Each row is a point. Each copy is the shape, with its points in the same order, turned, moved and blurred by noise. Is it also mirrored, or only turned?
In the rows, 128 means zero.

Shape:
[[144 110]
 [ 87 111]
 [169 124]
 [174 155]
 [ 90 101]
 [ 92 103]
 [156 125]
 [145 120]]
Copy 1 (8 x 2):
[[148 111]
 [103  76]
 [160 137]
 [143 165]
 [113  71]
 [112  73]
 [148 129]
 [141 119]]
Copy 1 is: only turned
Copy 2:
[[162 122]
 [111  97]
 [180 145]
 [172 175]
 [120  90]
 [120  94]
 [167 141]
 [161 133]]
Copy 2 is: only turned
Copy 3, 8 rows:
[[136 143]
 [ 90 170]
 [149 114]
 [135  85]
 [ 99 180]
 [100 176]
 [134 119]
 [132 129]]
Copy 3 is: mirrored
Copy 4, 8 rows:
[[148 120]
 [ 93  87]
 [166 143]
 [154 168]
 [ 96  82]
 [ 94  83]
 [149 138]
 [149 125]]
Copy 4 is: only turned

Shape, 9 rows:
[[ 89 108 158]
 [136 139  90]
 [169 105 150]
 [127 144  86]
 [ 94 165  91]
 [121 156 143]
 [108 117 100]
 [152 135  67]
 [120 177 163]]
Copy 1, 9 rows:
[[ 93 128 183]
 [125 132  99]
 [146  76 147]
 [120 142  99]
 [113 178 112]
 [142 150 152]
 [ 93 131 122]
 [126 124  76]
 [161 161 170]]
Copy 1 is: only turned
Copy 2:
[[102 116 168]
 [162 131 116]
 [ 92 111  95]
 [174 141 119]
 [176 166 151]
 [120 162 134]
 [166 108 138]
 [177 139  87]
 [106 183 147]]
Copy 2 is: mirrored

Shape (7 x 4):
[[ 79 160 103 139]
 [179 162 108 118]
 [123 106 110 114]
 [150 106 170 135]
 [109 122 175 150]
 [135 100 151 187]
 [ 97 117 110 132]]
Copy 1, 7 rows:
[[ 61 141 131 111]
 [155 102 164 114]
 [145 137  92 106]
 [166 155 127 168]
 [124 178 116 169]
 [131 135 102 193]
 [111 135  98 118]]
Copy 1 is: mirrored
Copy 2:
[[101 142 104 188]
 [162  90 112 127]
 [101 136  97 113]
 [144 163 136  94]
 [125 187 144 132]
 [157 200  95 123]
 [ 95 150  93 144]]
Copy 2 is: mirrored

Shape, 10 rows:
[[ 97  68 147 114 170 113]
 [102 156 144 164 149 120]
 [148  68 112  95  98 138]
 [122 142 100 148 173 134]
 [177 137 150  91 149 168]
 [ 92  99  96 108 156 110]
 [156 158 110 147 120 142]
 [ 99 152 129 104 168 144]
 [115 134 175 178 114 139]
 [165 133 167 120 169 100]]
Copy 1, 10 rows:
[[128  71 108  71 111 115]
 [126 138  75 145 115 123]
 [143  71 190 117 124 142]
 [144 120  91 137 166 115]
 [138 164 168  92 153 137]
 [111  63 112 116 149 115]
 [147 144 136 168 146 128]
 [ 99 129  99 108 159 137]
 [150 143  98 143  74 149]
 [133 153 133  97 116  78]]
Copy 1 is: mirrored
Copy 2:
[[115 108 171 138 186 149]
 [118 184 105 156 146 145]
 [134  68 153 131 117 107]
 [157 142  94 149 155 166]
 [136 117 143 120  81 187]
 [123 101 114 121 185 135]
 [149 143  93 144  96 136]
 [107 138 102 122 148 183]
 [ 99 176 140 179 115 128]
 [156 161 165 111 129 160]]
Copy 2 is: only turned
Copy 3 (10 x 6):
[[ 60 107 120  94 181 103]
 [111 133 171  96 111 129]
 [111 105  69 160 168 117]
 [115 137 119  68 114 138]
 [159 174 106 117 176 107]
 [ 64 125  93  98 129 116]
 [159 138 120 120 108 135]
 [ 92 179 126  92 134 123]
 [127 115 188 132 142 141]
 [141 136 144  89 154  66]]
Copy 3 is: mirrored
Copy 4:
[[ 55 100 150 113 156 152]
 [ 83 173 106 121 133 112]
 [143  71 157 137 144 151]
 [ 91 130  72 119 154 108]
 [152 148 114 114 195 167]
 [ 76  89 107  95 129 145]
 [152 142  97 135 146 110]
 [ 96 151  89  92 142 164]
 [107 182 146 165 128 126]
 [112 153 143  88 196 111]]
Copy 4 is: only turned

Shape:
[[124  97 111 155 135 142 122 113]
 [108 147 114 137 111 129 152 150]
 [107 172 136  91 127 118  94  84]
 [134 197  73  81  90  96 138 166]
 [107 162 143 126 155 131 111 157]
 [106 195 164 155 152  81 104 111]
 [108 189 103  91 147 111 169 131]
 [133 144 133 128 170 118  96 109]
 [117 148 138  94 149 106 141 135]
 [158 132 136 169 117 185 145 136]
 [150 123 132 110 146 123 111 111]
 [146  76 140 136  91 170 157 161]
 [131  88 117 156 109 202 105 132]]
Copy 1, 13 rows:
[[107 103 122 144 143 141 115 129]
 [111 156 115 131 113 112 111 167]
 [162 159 127  75 126 119 110  94]
 [157 209 119 125  70 123  61 150]
 [129 172 146  98 164 121 100 155]
 [167 154 103  82 187  72  99 133]
 [133 221 114 131 118 104 110 127]
 [153 140 136 116 175 127 101 112]
 [143 174 151 132 139 110 120 134]
 [115 123  99 137 140 177 142 175]
 [157 128 142 133 143 141 123 109]
 [106 104 153 159 102 160 148 194]
 [ 87  86 131 122 124 187 131 162]]
Copy 1 is: mirrored
Copy 2, 13 rows:
[[147  98 107 123 130 159 110 127]
 [ 75 108 130 125 128 159 110 125]
 [124 169 158 122 107 152  80  70]
 [ 23 137 134 114 138 107  76  96]
 [106 147 163 107 152 161 102 138]
 [116 198 157 168 135 175 109 129]
 [ 52 161 116 103 147 160 122  87]
 [151 165 132 122 152 144 100 112]
 [101 152 141 100 129 143 134 109]
 [130  57 144 150 174 165 113 111]
 [150 131 131 112 142 127 112  98]
 [123  30 136 115 127 129 137 133]
 [162  39 130 112 146 166  82 118]]
Copy 2 is: mirrored
